Each row of a before or after table is a point. One or more steps were done to the points. Then noise was added and the rows were shuffled. The steps act on how far a point lies along the listed directions, d1 being the first. Write out the steps. A step turns or swaps two directions, mirrors them in a line or flattens them onto one, adds a multiple of one to another, or multiplies one. Angles are multiples of 10 degrees, from the lower direction toward the higher: turns from -170 to 170, lines from 10 to 170 but not 90. Use the fewest steps. Two steps may share a direction if one is a turn and the other turns, adds or multiplies; they go together, in the order done. Otherwise the lowest direction goes first.

Directions:
(1): [-5.0  3.0]
(2): [3.0 5.0]
Before, 10 rows:
[[  2.8   1.9]
 [  2.9  -3.3]
 [ -4.2   2.7]
 [  3.7   0.1]
 [  4.2   0.6]
 [-10.8   5.3]
 [  4.8   0.3]
 [  5.4   0.6]
 [  5.9   0.9]
 [  4.4   0.2]]
After:
[[-0.4  3.0]
 [-3.9  4.4]
 [-3.9 -1.0]
 [-2.4  3.1]
 [ 4.9 -0.7]
 [-2.8  2.1]
 [-3.3  3.9]
 [-2.9  3.1]
 [12.1 -3.4]
 [-3.9  3.5]]
Steps: mirror d1 and d2 in the line at 80 degrees

Directions:
(1): [0.1 7.7 1.8 2.3]
(2): [-5.6 -2.0  4.5  3.5]
(3): [ 2.8 -0.2  6.5 -4.2]
Before (8 x 4):
[[ 2.5  2.0 -2.7 -0.4]
 [-0.1 -5.5 -4.4 -1.3]
 [ 1.7 -2.1  5.8 -2.1]
 [-0.8  2.3  2.7 -1.0]
 [-3.9 -4.0  0.0  2.3]
 [-3.3 -0.6 -2.4  4.3]
 [-2.2 -0.3  0.0  1.5]
 [ 3.7 -3.8 -7.0 -3.7]]
After (8 x 4):
[[ -4.4  -2.1 -10.7   6.4]
 [  6.8  -2.2  11.4  -7.9]
 [ -0.8   4.1  -1.6   3.0]
 [ -1.5  -1.8  -3.0   0.9]
 [  2.1   2.9  -8.6   0.1]
 [  2.9   7.2  -7.3   1.8]
 [ -0.5  -3.5  -6.9   0.8]
 [ -0.4  -1.0   5.8  -2.7]]
Steps: turn d1 and d2 by 80 degrees; multiply d3 by 2.5

Directions:
(1): [-1.4  0.7 -8.2 -2.9  4.1  2.8]
(2): [-0.4 -0.6 -3.1  3.9  2.4 -8.4]
Before:
[[ -2.5   3.4  -4.1  -2.1   2.6   0.1]
 [  0.8   1.9  -3.8   5.5   4.6  -8.7]
 [ -2.1   2.2  -4.4  -2.9   2.6   2.4]
 [  0.4   2.8   1.8   2.4  -1.9   1.1]
 [  0.7   0.2   3.4   8.2   2.3 -11.6]
 [  2.1  -0.8  -2.6   4.3   1.9  -5.0]
 [  2.8   0.1  -8.0   4.0   6.2  -9.1]
 [  0.2   1.7   1.3  -0.4  -3.3   1.2]
 [  1.0  -1.9  -3.7  -8.5   3.3   7.0]]
After (9 x 6):
[[ -1.4   1.4  -0.2   2.6   1.5  -6.5]
 [ -2.2   2.9  -1.1   1.4   1.3  -5.3]
 [  0.4   1.6   1.5   0.3  -3.3   0.4]
 [ -1.5   2.7  -6.4  -5.3   5.5  10.0]
 [ -0.5   3.3  -9.3  -1.8   6.2   3.6]
 [  2.3   0.7 -12.0  -1.8   8.0  -0.4]
 [  2.1  -4.4   4.1   1.8   0.6 -10.0]
 [  1.7   0.2  -5.9  -0.5   2.9   3.5]
 [  0.0   2.9   1.4   1.6  -1.8   3.0]]
Steps: swap d1 and d2

Directions:
(1): [-2.0 -0.4 -7.7 -0.6 -5.0  5.5  3.5  1.9]
(2): [ 5.1  3.5  0.6  7.7 -1.0  3.4  1.8 -4.7]
(3): [ 1.0 -4.6  1.1  6.2 -4.2 -4.3  0.9  6.1]
Before, 8 rows:
[[-1.9  5.4 -6.1 -4.9  2.5  4.7  2.2 -3.5]
 [-6.1  0.3 -1.3 -8.6  3.7  3.0 -1.3  0.5]
 [-2.3  2.0 -3.7 -3.8  2.3  2.8  2.6 -1.5]
 [-4.2 -3.8 -3.4 -5.5 -0.2  3.3 -1.2 -3.0]
 [ 4.7 -0.9  3.5 10.8 -1.6 -1.9  1.8  0.9]
 [ 2.3 -1.7  2.9  6.0 -2.6  1.6  2.6  2.2]
 [ 4.6 -1.6  2.8 12.4 -1.7 -6.5  0.0  1.7]
 [ 0.6  3.9  3.4  0.6  2.6 -2.0 -0.2 -3.0]]
After, 8 rows:
[[ 1.7  1.8  3.5  5.4 -0.5 -3.3  0.9 -0.3]
 [-2.3  1.5  1.5 -5.2  5.9 -1.9 -0.2 -1.5]
 [-5.2 -1.2  4.4 -7.9  6.5 -2.7 -3.9  1.6]
 [-1.4  4.0  2.2 -6.6  8.0 -3.2 -2.1 -3.5]
 [ 3.8  0.7 -3.3 10.6 -5.2  5.2  5.1  0.0]
 [ 1.1  0.1 -0.9  4.0 -3.4  5.8  4.0  0.7]
 [-4.3 -4.2  1.2 -7.3  3.2 -0.6 -3.9 -3.5]
 [ 3.7  0.2 -6.8 13.1 -7.3  2.9  5.0  0.7]]
Steps: turn d1 and d3 by -70 degrees; add 0.5 times d3 to d2

Directions:
(1): [-5.6 -0.5  2.3 -2.8 -3.1  1.5 -3.7 -9.1 -0.4]
(2): [-6.9 -2.3  1.4  5.7 -1.0  6.8  1.6  3.9 -0.5]
(3): [ 2.6 -0.7  6.0  0.0  1.1  1.8  8.8 -3.9  3.5]
(4): [-0.7  4.3 -4.1 -2.2 -4.1  2.7  0.1  1.2  9.3]
(5): [-0.7  6.9  4.3 -5.7 -2.6  2.2  1.3  3.9 -5.0]
(6): [-4.3 -6.1 -0.1 -8.1  3.6 -1.3  1.4  3.4  2.0]
Before:
[[-0.3  0.4  2.7 -5.6  3.0 -1.7  7.3  3.9  0.0]
 [ 0.0  2.5  6.1 -5.5  3.8 -1.6  0.7  3.1 -7.6]
 [ 7.7  7.1 -8.7  5.2 -1.8 -1.6 -6.3  4.4 -2.8]
 [-2.0  4.1  0.7  1.4 -1.2  3.5 -3.6 -0.3 -6.0]
 [-1.4  0.6  2.5  2.3  3.0 -1.2 -3.3 -3.8 -5.5]
 [-0.1 -2.1 -1.5 -0.5  2.0 -1.6 -3.7  2.8 -4.6]
 [ 1.0  2.0  1.5 -7.6 -0.4 -4.0  3.0  3.0  3.5]
 [ 6.9  1.2  3.4 -7.2  4.9 -5.1  9.0  4.6  4.4]
 [ 6.0  8.7 -5.3 11.5 -1.5 -2.4 -3.9  3.6 -0.7]
 [-4.1 -0.5 -1.1  3.7 -1.8  0.1 -0.3  4.2 -7.3]]
After, 10 rows:
[[-4.1 -1.0 -4.5 -2.6 -2.0  0.0  1.8  4.0  3.3]
 [-2.9  6.0 -1.1 -4.0 -0.1  1.7 -2.3  1.7  2.2]
 [-1.9 -2.0 -8.1  2.1  5.3 -6.5 -8.4  9.4 -3.4]
 [ 8.4  0.7  0.3  8.5  2.0 -3.3  5.4 -3.0  5.9]
 [-0.2  2.4 -2.5  0.0 -0.7  1.6  0.9 -2.7 11.5]
 [ 2.6  1.1 -0.6  4.9  0.2 -0.4  6.3 -3.9  5.4]
 [ 1.9 -2.7  2.0  3.2  0.7 -3.4  3.5 -4.8  3.7]
 [-0.2 -6.8 -8.7 -2.9  5.1 -3.8 -5.4  7.5 -2.2]
 [-0.2 -1.0 -1.3 -4.7  1.2  1.5  1.8  3.3  3.6]
 [-4.4 -0.6 -4.1 -2.9 -0.5  1.8 -4.6 -0.4  2.5]]
Steps: turn d4 and d5 by -150 degrees; turn d1 and d5 by 30 degrees; multiply d2 by 0.4; turn d3 and d6 by -80 degrees

Directions:
(1): [  0.3  -0.4   3.8 -10.0   2.7  -5.0   5.6   3.4  -0.7   1.8   2.7   1.8]
(2): [ 3.8 -4.5  5.7 -0.8  1.6 -3.4 -4.5 -0.2  0.4 -8.8 -1.0 -4.9]
(3): [-8.5  1.7  0.9  3.4  1.6 -8.5  0.5 -0.2 -2.5 -0.6 -5.9  0.3]
(4): [ 1.9 -5.6  1.8  2.4  0.0 -1.6 -0.9  0.7  6.1  0.5 -2.5 10.6]
(5): [ 3.6  1.1  3.5  6.1  4.6 -0.8  2.3  6.4  3.7  5.7 -0.9 -5.0]
(6): [ 7.0  1.6 -1.6  2.6 -5.8 -6.0 -1.8  3.1 -7.1  1.4  1.4  2.3]
Before:
[[ -6.4   5.9   2.0 -10.6   2.6  -5.5   3.8   1.6  -4.6  -0.5   0.0  -5.7]
 [ -3.0   2.7  -1.1  -8.1   1.8   2.6   7.6   0.2  -4.8   0.0   3.8   1.0]
 [ -2.4   2.9   1.6  -0.6   1.8  -3.6   5.2   2.0   0.5   5.8  -0.2   1.6]
 [  4.0   5.0  -1.6   1.7  -2.6  -1.1   0.6   5.1  -4.8   5.1   4.0  -5.1]
 [ -1.4  -0.9   2.5   3.2   4.7   1.9   1.5   0.3   6.4   4.6  -2.5   1.5]
 [  5.9  -4.3   1.9  -9.1   0.3  -3.3   2.2   2.4   1.0  -0.6   6.3   6.9]
 [  9.2  -2.7   3.6  -9.6  -0.4  -8.0  -0.5   7.2  -7.0  -2.8   4.0  -4.6]
 [  8.2  -0.2  -4.1  -0.8  -6.8  -1.4  -5.8   0.2  -5.1  -3.1   5.0  -2.7]
 [  0.9  -1.9   2.0   3.4   2.4   2.0  -0.3   0.2   6.9   1.5  -1.6   1.1]
 [ -1.5  -2.3   2.0   0.1   4.4   1.1   3.6  -0.1   6.2   0.9  -0.9   1.7]
 [  7.3  -2.1   2.7   4.8  -5.4  -3.7  -3.1   2.5  -4.1  -1.6  -1.2   0.2]
 [ -7.6   4.5  -2.7  -3.8  -1.8   2.5   1.1  -1.9  -5.6   1.1   1.0   0.3]]
After (12 x 12):
[[  6.1  -2.5  -0.2  -8.1  -3.9  -8.4   1.5   2.4  -5.1  -0.5   5.9  10.3]
 [  6.3   5.0   3.7  -8.3   1.5  -4.2   2.9   6.7  -4.3   1.6   4.1  -8.6]
 [ -5.9  -1.1   0.5   2.1   1.9  -0.3  -0.4  -2.7   4.9   0.0  -4.0   3.1]
 [ -1.7   4.6  -1.8   0.4  -4.1  -6.3  -1.1   2.3  -7.9   0.4   0.9  -3.1]
 [  4.2  -2.0   2.0   4.1  -5.3  -3.9  -3.1   1.1  -4.1  -2.2  -2.2   1.0]
 [  1.0   3.5  -0.6  -2.9  -0.4   7.0   1.6   2.2  -2.0   3.7   4.3  -3.1]
 [ -3.6  -1.5   0.5   0.2   3.3  -0.9   3.7  -0.9   4.1   0.1  -1.6   3.4]
 [  0.2   3.4   1.2   0.0   0.6  -5.1   4.6   3.2  -1.2   6.5   0.3   1.6]
 [ 10.1  -1.9   2.5  -8.5  -4.8 -14.6  -2.6   7.2 -13.2  -4.9   3.1  -2.0]
 [  2.2   2.5  -1.1  -6.4  -0.2   0.8   6.5   2.6  -7.0   0.4   5.2   0.8]
 [  4.4  -0.3  -3.8  -1.7  -6.5  -2.7  -6.5  -1.6  -5.2  -5.4   3.2  -2.1]
 [ -6.2  -0.5   1.3   2.5   4.0  -0.3   1.7  -1.8   4.8   3.4  -4.5   3.6]]
Steps: add 0.7 times d1 to d6; add -0.3 times d4 to d2; mirror d3 and d5 in the line at 50 degrees
